Each row of a before or after table is a point. The points were changed in one or more steps. Then noise was added and the rows were shuffled. The steps act on how far a point lies along the listed directions, d1 being the first. Write out the steps. A step turns or swaps two directions, mirrors them in a line or flattens them onto one, adds a multiple of one to another, or multiplies one. Angles are multiples of 10 degrees, from the lower direction toward the higher: turns from -170 to 170, lines from 10 to 170 but not 90. Use the fewest steps. Two steps may share a direction if one is a turn and the other turns, adds or multiplies; they go together, in the order done. Otherwise the lowest direction goes first.
In the rows, 128 means zero.

Directions:
(1): [106 172]
(2): [ 84 106]
Before (10 x 2)
[[121 154]
 [112  92]
 [115 121]
 [ 99 121]
 [125 143]
 [144 160]
 [124 150]
 [120 129]
 [144 123]
 [135 104]]
After (10 x 2)
[[114 191]
 [154  58]
 [106 134]
 [166 108]
 [106  31]
 [105 115]
 [115 167]
 [103 201]
 [151 210]
 [ 72 119]]
Steps: multiply d1 by 3; multiply d2 by 2

Directions:
(1): [131 176  84 161 137  84]
(2): [144 161 119 100  58 138]
(3): [108 146 159 192 107 159]
(4): [121 155 192 111 131  82]
Before (14 x 6)
[[162 150 122  67 112  73]
 [144 123 163 123  78 192]
 [128 176 214 108 157  41]
 [129  59 187  95  67 237]
 [135 171  95 153  87 146]
 [118 110 181 108  76 193]
 [107 128 110 160 123 148]
 [131 130 121 136  78 168]
 [138 126  94 101 128 145]
 [124 168 165 125 107 108]
 [125 130 109 175 106 130]
 [115  92 138 149 111 168]
 [107 143 121 155 125 157]
 [120 138 110 166 108 163]]
After (14 x 6)
[[120 181 165 148 114 105]
 [105 143 129 149 147 101]
 [119 142 135 167 127  94]
 [122 128 166 105 140 130]
 [148 156  92  61 126  67]
 [146 112 162 103  66 177]
 [127 126 113 119 154  76]
 [155 122  53 141  63 220]
 [137 160 100 128  86 144]
 [166 135  96  21 161  27]
 [118 164 136 146 144  88]
 [164 167 116  80 131  73]
 [133 160 145 113 121  78]
 [112 161 121 140 149 110]]
Steps: swap d1 and d3; mirror d2 and d4 in the line at 20 degrees

Directions:
(1): [118 185 142  97 128 119  75 159  78]
(2): [117 133 178 163 169 173  83 115 160]
(3): [157 132 161 190  76 116 131 175 126]
(4): [127  72 168  89 112 178 140 150  92]
Before (11 x 9)
[[137 153  74  57 113 123 156 140  94]
 [134 192 162 111  96 110  86 185  65]
 [131 192 161 148 157 136  70 124 133]
 [121 127 172 117 130 184 129 131 118]
 [130 228 104 180 122  74  65 147  96]
 [134 126  75 104 136 106 173 112 117]
 [106 167  89  90 203 128  97  57 131]
 [102 145 182 110 157 173  60 144  93]
 [141 100 180 129 113 158 119 173 117]
 [129 133 149 114 133 160 146 119 125]
 [101 157  98  73 171 101  96 129  83]]
After (11 x 9)
[[130 170 133 104 103 122 137 155  90]
 [138 139 183 144 154 206  95 138 153]
 [175  96 172 211  74 138 157 155 136]
 [157  78 126 104  86 127 191 137 105]
 [123 153 111  64 132 110 118 148  89]
 [127  15 119 112 133 187 188  87 115]
 [141 167 136 122 116 128 138 140 113]
 [132 110 142  96  74 125 141 181  51]
 [118  75 165  46 132 187 142 128  86]
 [133  74 191 157 127 159 122 171 114]
 [133 142 152 177 163 156 112 120 162]]
Steps: swap d1 and d4; turn d2 and d3 by 160 degrees

Directions:
(1): [117  92 164 116 155 127 194 171  85  94  87 123]
(2): [117 145 143  89  91 157  70 169 126  63 125  99]
(3): [ 98 192 173 107 163 103 130 101 107 101 164 173]
(4): [159  97  91  95 165  87 105 118  74 117 173  91]
Before (13 x 12)
[[124 142 131 134 132 120 115 112 162 131 148 131]
 [141 139 122 129 131 121 133 114 131 143 123 140]
 [129 150 122 131 134 118 110 108 146 146 131 143]
 [129 139 122 122 136 126 122 111 139 138 130 129]
 [112  95 186 102 157 120 204 187  60  77  79 123]
 [127 137 116 138 137 118 140  97 147 170 149 146]
 [118 141 122 122 126 139 112 115 138 125 162 132]
 [136 129 121 126 102 138 116 130 150 135 120 124]
 [118 147 123 135 122 133 138 113 141 147 136 161]
 [122 171 143 141 108 124 116 108 156 135 128 147]
 [114 142 126 121 129 128 120 120 122 122 149 127]
 [134 145 127 123 124 120 107 116 135 143 147 146]
 [143 127 138 131 114 137 114 122 132 129 120 131]]
After (13 x 12)
[[138 125 117 147 136 119 128 103 166 156 146 128]
 [140 140 116 173 125 113 149  86 162 188 125 149]
 [130 120 108 144 147 120 146  89 140 167 161 141]
 [141 140 146 125 118 135 109 121 129 125 126 137]
 [124 156 142 106 100 135  94 130 138 104 136 129]
 [132 117 103 142 109 142 134 123 153 154 126 141]
 [141 127 105 138 130 118 114 109 150 163 122 131]
 [149 122 110 139 130 114 125 109 140 173 138 142]
 [115  88 181 136 170 108 249 162  75 129  69 144]
 [124 119 107 148 149 111 157  97 126 170 147 140]
 [133 126 115 127 134 128 123 111 142 145 129 120]
 [145 126 116 122 116 133 118 128 133 130 112 125]
 [138 111  97 126  98 148 101 137 156 142 132 100]]
Steps: turn d1 and d4 by -10 degrees; turn d2 and d3 by 110 degrees; multiply d2 by 3

Directions:
(1): [133  98 170 145 119  84 191  61 122 164 152 124 126 130  98 161 103 160
  58 113]
(2): [187  97 107 114  54  94 143  98 108 140 105 144 123 156 157 143 168  98
 154 199]
(3): [ 64 143 162 158 120 104 111 102  76  95 141 174  84 128 217 123 113 137
 128 135]
Before (11 x 20)
[[221 120  71 101 130 174 142 170 183 159 115  69 179 132  49 140 160 110
  152 139]
 [118 114 156 153 113  84 148  61  78 132 130 149  98 135 161 149 118 131
   89 143]
 [105 117 146 142 112 103 128 102  96 129 127 153  96 140 172 143 101 137
  113 140]
 [ 82 137 134 157 138 134  97 130 100  93 127 151 125 127 166 112 113 128
  138 124]
 [137 116 116 128 149 141 127 150 170 127 145 105 153 116  82 125 118 121
  134  96]
 [ 82 167 135 114 192 184 107 183 159 104 135 125 121  87 103 105 113 149
  109  67]
 [ 62 141 156 158 188 149 112 138 132 109 144 124  96 104 132 134  86 180
   97  84]
 [110 137 132 129 112 103 118 105  89 110 119 137 104 145 174 131 129 136
  136 144]
 [135 141 136 122 112 112 122 115 130 140 124 140 137 131 146 136 139 135
  140 146]
 [114 128 133 122 142 127 128 121 124 132 129 129 148 120 142 129 119 132
  101 114]
 [153 126 112 112 105 127 108 132 130 151 116 133 143 141 141 134 143  90
  162 141]]
After (11 x 20)
[[109 152 145 128 143 123 112 127 136 133 134 134 135 121 143 132 123 145
  131 123]
 [ 94 157 123 127 134 145  69 157 117 116 127 150 125 128 184 115 131  95
  175 124]
 [193  89 103 112 129 141 158 124 174 168 115  83 142 129  44 159 138 152
  107 132]
 [205 127  65  67  96 173 109 181 166 130  84 121 144 124  98 113 191  87
  178 173]
 [164 101 109 127  87 104 127 118 135 122 131 137 130 138 144 133 148  96
  159 161]
 [132 138  93 127 161 176  87 182 152 106 110 109 166 121  94 103 129 114
  159 114]
 [100 151 128 125 170 142 111 141 131 117 129  99 131 126 107 124 111 154
  122  89]
 [140 118 128 116 130 120 145 112 131 147 124 119 155 129 121 136 124 132
   93 118]
 [143 137 100 140  64 123  97 123  72  95 113 168  92 152 249 130 172  94
  197 213]
 [109 106 190 165 171  91 198  47 117 168 160 107 124 113  65 165  72 179
   11  67]
 [109 122 154 138 159 125 149 117 141 156 141 112 128 118  90 144  75 162
   72  85]]
Steps: multiply d1 by 2.5; turn d2 and d3 by 120 degrees
